Every row gives one point. Each copy is the shape, with its points in the same order, stretched, turned, moved and blurred by noise. Say if it was mirrored as well.
In the rows, 128 means zero.

Shape, 6 rows:
[[122  74]
 [196 196]
 [ 71 139]
 [154 108]
 [ 94 145]
 [165 107]]
Copy 1 (6 x 2):
[[137  76]
 [145 230]
 [ 64 107]
 [148 114]
 [ 83 121]
 [158 122]]
Copy 1 is: only turned
Copy 2 (6 x 2):
[[195 130]
 [ 42 173]
 [138  58]
 [149 154]
 [127  78]
 [147 164]]
Copy 2 is: only turned
Copy 3:
[[ 59 131]
 [218  36]
 [136 200]
 [ 98  95]
 [143 170]
 [106  73]]
Copy 3 is: only turned
Copy 4, 6 rows:
[[154  73]
 [ 55 112]
 [162 138]
 [115  81]
 [143 123]
 [109  76]]
Copy 4 is: mirrored

Shape (6 x 3):
[[160  65 103]
 [ 63 112  97]
 [ 97 132  89]
 [116  23  98]
 [ 64 155 187]
 [200 122 162]]
Copy 1, 6 rows:
[[167 153 161]
 [ 71 156 175]
 [ 85 172 152]
 [153 150 209]
 [ 74  76 123]
 [181 107  91]]
Copy 1 is: mirrored
Copy 2:
[[100  80  90]
 [ 78 133 139]
 [100 122 147]
 [ 61  90  78]
 [120 189 111]
 [159  97  71]]
Copy 2 is: mirrored
Copy 3:
[[144 195 156]
 [134  76 185]
 [ 99 107 173]
 [189 156 200]
 [139  41  94]
 [125 196  74]]
Copy 3 is: mirrored

Shape, 8 rows:
[[119  45 144]
 [147 152 192]
 [132 136 164]
 [181 147 163]
 [ 60  90  87]
 [110 143 107]
 [124 183 146]
 [ 71 137  95]]
Copy 1 (8 x 3):
[[135  82 178]
 [111 121  80]
 [131 113 104]
 [106 145 115]
 [201  97 151]
 [171 133 112]
 [148 144  65]
 [201 123 115]]
Copy 1 is: only turned
Copy 2:
[[165 147 226]
 [ 40  98 146]
 [ 87  98 148]
 [ 45 144 155]
 [249 111 126]
 [151 121 110]
 [ 87  94  93]
 [204 101  91]]
Copy 2 is: only turned
Copy 3:
[[140  83 117]
 [154 162  97]
 [149 148 118]
 [120 162 100]
 [151  99 184]
 [137 144 162]
 [147 178 141]
 [153 134 184]]
Copy 3 is: only turned

Shape:
[[191 173 135 116]
 [101 109 141  82]
 [ 99 134 143 180]
 [ 92  99 202  66]
 [111  92 150 115]
 [125  89 143 187]
 [187 186 108 120]
 [ 86  94 174 108]]
Copy 1:
[[169 116 160 153]
 [ 97  99  55 114]
 [ 81 165 167 126]
 [ 69  41  41  92]
 [ 96 112  91  92]
 [101 172 174  81]
 [178 130 164 172]
 [ 65  93  67  89]]
Copy 1 is: mirrored
Copy 2 (8 x 4):
[[122 143 215  48]
 [192 109  80  87]
 [121  84 132 147]
 [198  57  65  28]
 [143  96  77  98]
 [ 66  97  97 137]
 [132 167 229  79]
 [165  71  62  83]]
Copy 2 is: mirrored
Copy 3, 8 rows:
[[ 98 126  94  87]
 [133  90 167 164]
 [107 206 133 141]
 [102  99 230 145]
 [132 118 185 148]
 [132 205 169 125]
 [110 111  61 104]
 [116 138 195 155]]
Copy 3 is: only turned
Copy 4, 8 rows:
[[ 57 188  93 113]
 [150 103 148  69]
 [147 135 163 181]
 [199 134 166  30]
 [178 117 141 109]
 [182 135 131 200]
 [ 31 176  96 120]
 [196 118 166  92]]
Copy 4 is: only turned

Shape (11 x 6):
[[117  54  85 148 132 155]
 [168 200 123 107 144 121]
 [124 156 152 109 134  94]
 [139  30 158 184  96 192]
 [174 169 122 130  92  77]
 [188   7 118 147 132 182]
 [140  58 141 141 131 174]
 [164 171 130 166 163  75]
 [148 144 107 119  98  94]
 [131  29  92 185 114 155]
 [151 189  93 159 117 135]]
Copy 1 (11 x 6):
[[184 169 177  96 172 135]
 [122 169  44 172  91 149]
 [ 90 176  87 142  93 105]
 [159 158 215 126 108 203]
 [133 191  68 212  95 116]
 [190 218 198 123 168 196]
 [149 182 177 106 126 176]
 [ 81 148  64 207 142 138]
 [153 190  93 166 107 103]
 [189 160 198 125 175 152]
 [151 124  67 185 104 158]]
Copy 1 is: only turned
Copy 2:
[[ 58 156 104  87  97 103]
 [185 134 140 135 174 129]
 [157 105 108 145 115  91]
 [ 16 160  97 135 133  53]
 [166 111  99 178 174 161]
 [ 37 233  90 101  95  84]
 [ 68 165 114 112 105  70]
 [178 119  76 122 168 106]
 [146 111 107 156 138 145]
 [ 37 157  74 103 117  95]
 [148 100 134 123 215 147]]
Copy 2 is: mirrored

Shape (9 x 6):
[[ 67 168 156 130 114 127]
 [ 84 114 119 157 136 148]
 [115  64  95 165  40  65]
 [100 142 182 105 160 152]
 [121 128 128 108 142 121]
 [117 149 171 140 107 161]
 [210 128  71 181 129  52]
 [100  98 130 140  95 150]
 [104 164 128  94 102 186]]
Copy 1 (9 x 6):
[[167 123 161 153 142 200]
 [132  88 139 114 149 162]
 [145 157  33  97 179 249]
 [135 100 195 133  71 171]
 [148 131 154 115 123 152]
 [136  87 147 163  83 179]
 [ 91 184  83 122 179  95]
 [149  88 111 119 120 195]
 [203  82 155 155 111 140]]
Copy 1 is: only turned
Copy 2:
[[ 97 154  70  88  97  85]
 [146  91  77  78 122 102]
 [149  21  54 242 125  60]
 [ 97 158 153  46 132 121]
 [134 136 132 112 120 126]
 [ 67 121  93  68 131 127]
 [173  98  53 204 215 148]
 [120  67  95 113 110 110]
 [ 77 142 103  74  50 158]]
Copy 2 is: only turned
Copy 3, 9 rows:
[[ 90 154 184 160 147 166]
 [101 121 130 172  73 141]
 [174  83 225 128  52  47]
 [121 174 105 165 155 181]
 [134 115 127 129 132 163]
 [ 92 188 142 142 126 122]
 [128  10 136  60 159  40]
 [125 145 155 144  62 123]
 [ 79 188 152  95 100 190]]
Copy 3 is: only turned

Shape, 13 rows:
[[ 27 101 143 175 102  73 159 122]
 [127 109 188 115 106 182  74 128]
 [ 51 145 120 194 103  85 206 137]
 [138 128  84  57 127  95 138  91]
 [139 162 122  68 114 175  94  96]
 [138 114 189  28 137 162 109 108]
 [ 92 100  96 197 153 104 194 107]
 [ 17  98  85 191 134  97 168  99]
 [ 82 114 169 158  99 126  60 141]
 [127 141  99  87 136 116 148 149]
 [126 139 100  50 190 153 112 155]
 [144  85 125  88 106 137 107 145]
 [ 84 105  92  89 102 160 159 136]]
Copy 1 (13 x 8):
[[ 15 102 208 156  97  63 111 123]
 [132 150 152 110  36 180  93  86]
 [ 37  89 144 188 145  56 101 172]
 [167  56 168  92 143 164 176 131]
 [158  64 118 107 101 187 123  84]
 [149 149 195  68 102 218 131 123]
 [116 120 162 205 151  76  80 146]
 [ 41  71 190 225 120  62  85  96]
 [ 71 117 171 126  27 125 125  52]
 [141  78 147 143 145 169 170 149]
 [139  98 164 174 154 212 181  98]
 [172 102 166 110  64 192 149 130]
 [120  56 161 169  96 184 116 149]]
Copy 1 is: mirrored
Copy 2:
[[188 139 177  37 155 124 117  32]
 [ 70  82 154 180 108 149 142  81]
 [219 189 181  63 184 166 159  73]
 [100 103 134 105 139  79 163 210]
 [ 74 120 173 200 126 109 165 188]
 [ 24  68 155 147  83 112 189 170]
 [167 194 133  29 169 151 124  84]
 [180 178 156   8 198 123 113  52]
 [137  90 171 137 120 127  94  47]
 [132 102 145 120 171 129 143 185]
 [ 62  54 152 116 169 142 109 223]
 [ 86  70 108 133 142 122 148 150]
 [101  95 134 114 202 136 174 146]]
Copy 2 is: only turned

Shape:
[[ 62 179 131  67 149 104  79  83 156]
 [147  50 108 135 157 109 132 110 130]
 [152 149 109 152  79 168 158 141 112]
 [100  62 174 120  61 181  86 110 170]
 [106 119 151  73 184 143 145 156  62]
 [152 151 162 168 189  96 184 151 171]
 [145 132 170 176 106 118  64  74  82]
 [140  74 216 139  95 118 163 131  53]
 [ 88  78  97 161 145 164 106 121 115]
 [121 139 199  63 181 143 165  75  95]
 [ 65  85 166  90 125 109  62  65 164]
 [ 73 173 105 168 194  81 192 119 123]
 [192 135 141 127  69 172 193 160 142]]
Copy 1 (13 x 9):
[[171 139  67 101  87 120  82 134 117]
 [146  70 133 157 136 123 134 161 109]
 [ 81 161 101 145 140  94 171 105 127]
 [162 124  84 177  74  72 164  78  93]
 [104 115 121  73 123 130 133  84  89]
 [122 123 147 102 179  91 130 115 195]
 [123 119 121 180 133  81  73 125  85]
 [ 92  66 126 137 153  47 129 101  75]
 [120 122 157 141  86 111 141 140 113]
 [114  74  78 101 120 119  96  76 113]
 [196  85  85 146  72  93  90 136  86]
 [ 89 105 161  78 146  90  97 197 189]
 [ 91 152  77 139 160  84 201  64 135]]
Copy 1 is: only turned
Copy 2:
[[203 174 125 144 197  47 148  70 134]
 [159  84 114  95  78 166 175  95 156]
 [128 152 180 135 103 164 119 158 145]
 [132 204 178 135  55 100 104  70 180]
 [ 76 108 132 143  93 101 246 108  50]
 [ 84  13 152 141 143 113  71 138 127]
 [142 154 168 138 182 152  87  12  71]
 [102  89 185 196  32 155 124  95  47]
 [122 133 162 110 108 158 202  80 186]
 [128  97 165 121 116  56 201 100   7]
 [189 173 134 135 135  70 145  26 161]
 [151  38 173 180 181 127 153 140 153]
 [108 125 173 130  39 157  86 197 124]]
Copy 2 is: only turned

Shape, 15 rows:
[[118 128 113 170  95 144 116 141 131 118 113]
 [ 97 161  80 163 101 103 140 138 160 112 120]
 [118 105 108 159 165 117 138 140 132 118  87]
 [118 138 146 102 200 156  77 160  90 159 110]
 [149 112  81  68 148  72  67  97 102 180 106]
 [105 121 161 149 168 122  78 157 149 182  87]
 [159 135 115  81 143  60  78  73 130 120  91]
 [130 139 134 122 127 117 160 156 127 154  99]
 [120  92 164 138 170 163 104 135 109 178 124]
 [147 154 116 153 109 124 144 125 155 112 150]
 [ 97 116 100 120  80 112 145 143 173  82 104]
 [ 90 132 124 125 118  96 154 136 140  99 155]
 [133 142 101 127 106 131 137 145 174 107 112]
 [115 145  71 126 112 123 160 111 200 110 136]
 [139  87 144 133 176 109  92 197 119 145 126]]
Copy 1 (15 x 11):
[[ 89 152  66 137 118 128 127 157 128 115 107]
 [ 74 168  94 101  89 121  87 178 149 147 152]
 [105 168 132 129 154 126  94 156 149 121  78]
 [146 106 122 109 159 186 149 123 120 172  29]
 [249 132 112 140 197 172  63 105 159 157 106]
 [104 115 126 116 136 227  99 123 145  99  52]
 [224 153 122 176 137 155  35  75 120 156 116]
 [ 92  97 115 123 143 138 103 135 168 167 118]
 [130 110 127 126 183 187 167 109 149  96  70]
 [109 147 101 141  93 134 128 165 121 145 164]
 [ 90 123 105 101 111  66  70 156 125 116 135]
 [103 146 129  76  85  95 124 132 159 122 133]
 [ 92 116 109 124 118 111  90 176 107 148 136]
 [ 91 152 144 105 115 100  95 173  98 153 196]
 [166 101 133 113 143 166 133 165 176 100  40]]
Copy 1 is: mirrored
Copy 2:
[[138 118 100 159 101 132 143  97 147 117 146]
 [166 122 133 165 100 113 191 116 141 115 157]
 [123  87 109 164 109 131 132 162  99 152 134]
 [155  91 197 136  84 159  34 170 134 171 102]
 [ 95 102 174  45  66  61  85 239 171 127 112]
 [ 94  69 170 122  71 184 106 154 148 170 156]
 [105  51 155  55 119  63 107 197 187 139 123]
 [124 153 136 129 122 121 163 151 128 173 140]
 [ 84 118 142 145 112 172  73 159 121 129 124]
 [157 143 126 139 152 127 158 104 130 106 176]
 [158  91  97 108 111 113 216 110 120 109 119]
 [134 112 160 138 147  98 170  91 109 120 132]
 [177 115 110 119 113 142 179 135 126 113 149]
 [180 131 120 134 127 136 197 170 110  64 152]
 [111  77 157  94 100 155  91 126  79 178 158]]
Copy 2 is: only turned
Copy 3 (15 x 11):
[[147 120 136 168 115 133 112 102 101 159 106]
 [140  92 167 128  79 152 145 131 105 148 120]
 [142 127  97 162  73 101 144 116 134 128 132]
 [ 97 141  79 129 152  75 167 127 168 157 113]
 [144 105  68 104 164  89 144 189 184 197 148]
 [157 144  82 174 153  67 191 123 158 157 100]
 [150 110 111 131 140  91 131 161 164 153 198]
 [110  88 102 143 116 134 161 135  95 135 135]
 [136 155  69 151 170 114 168 117 161 162  92]
 [144 132 143 122 107 149 120 135  84 123 128]
 [147  51 154 163  93 143 118  96  92 107 148]
 [111  87 167 132 121 187 160 129 107 104 130]
 [154  93 126 130  98 123 122 111  83 116 140]
 [154  88 138  87  80 162 135 125  93 117 137]
 [146 123  76 170 152  92 135 160 139  99  73]]
Copy 3 is: only turned

Shape, 16 rows:
[[109 136 138 111 127 124 142 115  47 150 141]
 [103 145 114 166 109 123 121 127  77 133 109]
 [107  88 112 100 155 115 130 174 148 154 127]
 [162 159 131 145 137 132 131 116 141 159 116]
 [116 152 146 101 119 140 114 126 148 135 111]
 [111 139 107 103 115 104 126 116 153 153 142]
 [107 150  98 110 124 142 166 137 151 153 106]
 [135  90 121 114 126 126 133 120 148 156 142]
 [148 144 131 105 120 131 123 131 148  54 136]
 [132 149 101 101 130 128 135 112 147 128  98]
 [ 98 145 143 173 118 132 116 118 142  79 137]
 [106 126 131  99 119 148 115 138 129 118 144]
 [102 160   7 106 162 133 140 111 133 150 137]
 [107 129 128 116 151 129 137 121 141 125 104]
 [ 98 158 142 115 119 123 139 137 148 155 121]
 [125  98 121 130 127 130 121 114 104 158 144]]
Copy 1:
[[ 94 125  78 163 124 170 146 168 153 103 166]
 [134  79 120 171 105 157 132 146 128 152 131]
 [ 66 147 115 108 145 135 168 112  87 128  82]
 [172 145 164 139 137 168 151 110 113 121 136]
 [148 137 111 119 175 142 145 104  96 135 139]
 [ 92 130 142 122 167 124 136  71 127 152 148]
 [112 106 131 127 144 143 190  86 116 134 128]
 [105 145 136 120 147 134 124  95 113 104 130]
 [155 146 128  68 182  78 111 144 146 150 146]
 [137 126 153 123 158 103 162 100 105 145 147]
 [162 111 109 115 113 115  90 125 133 174 125]
 [107 126 100  98 160 135 131 126 116 129 141]
 [ 53  86 220 101 111  98 211  95 113 178 171]
 [128 137 114 126 130 113 150 119  93 143 122]
 [122 132  96 139 159 165 159  84 116 147 126]
 [102 127 127 141 122 150 122 124 118 102 141]]
Copy 1 is: mirrored
Copy 2, 16 rows:
[[ 90 136  97 117 103  74 167 174 128 166 189]
 [121 102 111 154 101  88 160 153 104 155 123]
 [134 154 177 141 117 103 153  91 136 107 171]
 [144 104  95 110 159 145 121 117 114 137 128]
 [146 163 144 102 147 123 109 156 111 140 121]
 [122 133 165 131 152 129 139 142 152 155 142]
 [150 138 156 170 151 111 104 129 121 151 155]
 [149 139 139 135 127 139 146 125 167 127 158]
 [103 162 154 110 100 142  74 154 131 105 109]
 [137 128 150 141 143 127 101 164 122 122 140]
 [128 138 119 129 121 111 109 139 154 133  69]
 [114 179 154 120 122 115 130 151 131 130 134]
 [ 71 102 169 206 176 116 153 142 145 108 156]
 [143 144 135 133 136  96 111 149 142 114 140]
 [143 150 144 120 153 104 118 132 122 170 137]
 [128 125 114 132 119 117 174 140 153 133 154]]
Copy 2 is: only turned

Shape (17 x 12):
[[ 80  99 177 114 116 158 160 161 118 124 153 114]
 [103  71 119 175 167  92 122  94  78 160 146  70]
 [126 106 115 157 155 159 114  86 106 105  85 145]
 [ 47 135 118 169 183  91 122 172 133  86 117 154]
 [ 61 169  74 140  83 142  83 197  83 170  88  99]
 [ 70 147 119 162 157 172 140 145 139 163 149 151]
 [155  97 142 136  94  77  96 121 152 125 113 168]
 [ 78 147 188 117 137 114 152 104 176 176 101  83]
 [131 176 104  98 125 135  73  93 151  76 143 101]
 [156  67  99  74 123 132 192 114  90 119  95  84]
 [133  72 120  59  88 171 132 127 141  77  48 122]
 [154 145 117 168 117  95 155 195 169 111 116 159]
 [ 70 179 106  72 189 164 142 114 110  90  83 149]
 [141 106 112 138  98 121 146 116  73 109 121 103]
 [142  85 143 144 113 160 138 130 191 153  99 128]
 [ 58 152  58 163 153  64  92  90 102 132 161 126]
 [120 115 176 107 160 154 131 175 176 178  93 138]]
Copy 1, 17 rows:
[[142 105 176 177 151 193 143 143 132 117 131 139]
 [185  84 113 132 153 118 129 199 155 134 164 141]
 [131 110 124 141  94  97 169 116 160 163 171 100]
 [104 170 107 141 159 151 128 170 118 165  86 128]
 [206 160 124 193 246 121 102 114 210 118 198  98]
 [134 136 122 197 137 187 144 160 131 119 164 106]
 [137 118 152 140  86 104  66  98 150 136 167  90]
 [158 162 173 152 121 224 147 138  16 141 147 130]
 [ 94 141  73  92 200 117 144 127 116 138 187 173]
 [194 117 207  94  92 121 186  92 162 105 154  83]
 [134 121 205 111 116 122 168  56 147 169 189  53]
 [117 186 166 171 101 103  89 102 144 113 138 115]
 [132 160 104 117 149 162 212  97  79 136 105 115]
 [184 114 147 117 128 100 140 105 201 122 177 135]
 [122 129 202 177  91 151 130 113 121 145 215  72]
 [146 154  51  91 190 137  90 174 162 125 151 149]
 [134 139 183 220 109 166 134 127  58 120 140  65]]
Copy 1 is: mirrored
Copy 2 (17 x 12):
[[138 131 145 119  86 111 140 105 122 152 195 146]
 [123  73 119  91 139 111 124  46 139 142 101 187]
 [118 102 129 103  74  63 101  79 146 115  90 133]
 [181 119  91 114  38  59 143 115 174 201  98 148]
 [ 99 117  90 143  67 141 210  93  79 210 116  40]
 [150 129 132 141  59  63 127  91  95 156 151 162]
 [153 104 175 102  79 167 137 138 151 149  57 146]
 [ 76 213 108 130  48 130 118 108 115 148 168 182]
 [127  63 102 130  61 167  66 104 102 134 139 148]
 [149 150 143  59 154 137 130 110 104 145 123  70]
 [140 166 150  58  72 126 121 104 126 154 135  45]
 [162 124 143  93  74 120 162 189 115 184  92 122]
 [157 165  70 169  51  72 104 108 138 134 109 112]
 [110  93 142 115 144 148 132 120 108 153 106 106]
 [126 157 169  61  44 105 135 118  78 147 145 141]
 [150  58  91 149  98 136  81  81 128 194  65 172]
 [164 191 136  98  29  89 177 124 114 128 138 160]]
Copy 2 is: mirrored
Copy 3:
[[155  82 169  97 103 148  51 161 125 117 170 156]
 [112  35 194 108 200 175 165 111  77 134 173 115]
 [175 115 173 151 190  72 147  88 117  96 128 114]
 [214 122 246 211 127 141  88  76  81 128 194  88]
 [ 91  52 173 198 105  90  55  91   7 194 141 225]
 [183 147 170 127 125  98 105 132  74 184 168 113]
 [131 125 135 126 128 143 102  56  94  90 115 139]
 [129  89 106  85 105 126  96 195  54  81 161 112]
 [ 74 231 133 159 186  75  99 131 104 112 144 163]
 [146  28  62 140 187 135  96 185 173  84 148 178]
 [167  66  94 177 174  87  39 151 134  36  96 214]
 [210 159 129 179  70 132  88  70 115 101 167 173]
 [178 129 150 184 167  52  89 181 134 127 166  64]
 [102  68 139 126 171 121 101  97 133 104 163 166]
 [199 121  99 111 131 109 101 135  93  76 105 190]
 [ 81 136 200 160 216 135 126  70  38 205 199  77]
 [222  96 119 127  59 124 112 172  95 104 104 143]]
Copy 3 is: mirrored
